Every row gives one point. Any point is a mix of the corners, with weights that add up to 1. It lies inside the corners' shape when no weight is negative. Say inside or outside, and name the corners with a negative weight.

Corners:
(1): [12  0 19]
(2): [ 27  -3 -77]
(3): [ 7 47 34]
(4): [-11 -17  -8]
Points:
[ 21   2 -51] => inside
[ 8 33 20] => inside
[ 24   9 -43] => outside (4)
[ 12  27 -17] => outside (1)
[-4 31 47] => outside (2)
[-1  3 30] => outside (2)
[ 4 26  5] => outside (1)
[ 18  14 -33] => inside
[ 7 10 31] => outside (2)

Corners:
(1): [  6  -2   6   6 -25  37 -20   1  48  -6  50]
(2): [  9 -29 -30 -40  -2   8 -10 -23 -39 -65  -8]
(3): [-59  44 -48  -6  38   4  16 -34  31   7 -34]
(4): [-14  -8  16  13 -27 -13 -46  -6   2 -20  42]
(5): [ 27  12 -39  -9  13  17  21  24 -64   3  -3]
(6): [-26   6 -24   2  12  15   1 -52  17  24 -59]
(7): [-49 -17 -51 -28  10 -12 -11  -7  50  11 -57]
(8): [-14   3 -19 -25  61  -8  25 -16  66  13 -67]
(9): [-23  42  -9 -41   6   6  -9 -12  31  23 -59]
(10): [ 16   5  -4  48 -18  34 -32  37   5 -35  18]
(11): [ -1 -21  -7 -32  20  49  33  32 -79 -29  -9]
(12): [-24   8 -13  14  22  18 -74 -10  62  12  20]
Points:
[-19   5 -23 -11  15  24  -1  -5  27  -3 -33] => outside (4, 5)
[  0   1 -16 -10  11   9   4   7   5 -15 -12] => outside (6, 12)
[-27   7 -30 -22   9  10   6 -22   0  -4 -26] => outside (8, 10, 12)
[  0  10 -14  -2  12  33  -5  -2   0 -10  -9] => outside (4, 7)
[-18   3 -25 -12  24  11  -3 -11   7   2 -33] => outside (1)
[ -7   3 -19   0   0  17 -20   1   3 -13   0] => outside (8)

Corners:
(1): [-14 -15  -1   9  -5 -20 -16 -10 -44  16 -14  19  -9  11 -58   1   1  -3
 -11 -26]
(2): [ 23 -31  -9 -16   6 -10  30  32  16  -5   6  -5   6  -6  19   6 -13  -4
 -27 -12]
(3): [ 16  13 -23  10 -22 -10   4 -23   7  22  20   3  -6 -14  -9  -1  36  21
   1 -34]
(4): [-15 -23  -5   3  14  22  -5 -36 -39  28   0 -17 -13  -8 -35 -39  37   6
  73 -18]
(5): [-10  -8  -8 -39  -3 -14 -10 -33 -17 -26  17   0  26 -13 -10 -33 -16  10
  -9  -4]
(6): [-20  11   1   1  -4  16 -13  23  16  53  13  21  -8 -23  10 -26 -31  -1
   1  20]
(7): [ 12  -5  11   4 -41  -7  46 -25 -10  15   2  25  14  15  16 -25 -21  -5
 -20 -37]
(8): [ 11 -14  -1   3  26  -4   2  34  14  -9 -13  18  63 -10 -16  -5  24  -9
 -11  -6]
(9): [ -2 -23  -8 -59  21   9 -13 -29 -11 -35  37  53 -18  15   6 -28  16  44
  33  40]
(10): [ 20 -23 -25  16  20 -24 -25 -18 -40 -16  -5   3  -8  -8   6   9 -16  -1
 -13   1]
(11): [ -4  95  14   8 -17  30  -3  -4   5 -30   7  11  23   7 -11 -34  31   9
  10  16]
(12): [-13 -12  15  15 -46  27  -6 -35  18 -24 -10  17   9   5 -12  -9  52   9
 -10 -25]
(13): [  2   3   8   0   3  12 -16  71  26  -4  -3  -1  23 -22   5 -18 -30  11
  10 -10]
(14): [-26  27  23  30 -31  -9  67  13  21  28  27  -5  -7 -18 -40 -14 -14 -25
   8 -29]
(15): [-14 -23  -3  16  18 -27  -2  -4  12  16   5  -9  -1   7  -7  28 -25   0
 -20 -19]
(16): [ -7  55  12  19  16  18 -18  34  24   1  19  19   3  -3 -30   0   0 -12
 -10 -19]
(17): [-12  45 -16 -21  16  25   8 -21   8 -20 -10  23   6 -18   5 -34 -12   5
  45  15]
(18): [ 11   9  19  -2   3 -25 -15 -21  -1 -44 -11  17  32  49  -1  39 -24 -56
 -23   1]
(19): [ 27 -10  15  24 -16  16 -22  -2  14  50   4  -1  -9   0 -16 -26  10  21
 -18  -4]
(20): [  8   8  15  -2  21 -24 -18  18  18 -24 -20 -16   4   8   6 -12  -9 -23
 -13  -4]
(21): [ 47 -23 -29  13  21 -23 -16 -13   7  -8 -12 -11  -2  64  15  -2 -18 -34
  -2 -17]
Points:
[  0 -21   7  -8  -7   7  12  -8   0   3 -10  16   7  10  -9 -24   4  -7
  20  -4] => outside (3, 5, 10, 11, 15, 16)
[  0  -3   0   4   1  -5  -3   0  -2  -4   3   6   9   4  -9  -5   0  -6
  -2 -13] => outside (17, 19)
[  2   2  -1  -4   5   2   0   2  -2 -11   1   9   7   4  -4 -14  -3  -6
   6  -6] => outside (3, 15, 19)
[ 16  12  12   2   5  -2  11  14   4 -14   3   7  28  10  -6 -18  -1 -15
  -4  -9] => outside (1, 3, 6, 12, 15, 17)
[ -2  15   5  -1  -5   0   2  -4   7  -4   5  17   9  -5  -8  -8   0   1
 -11  -2] => outside (4, 13, 21)
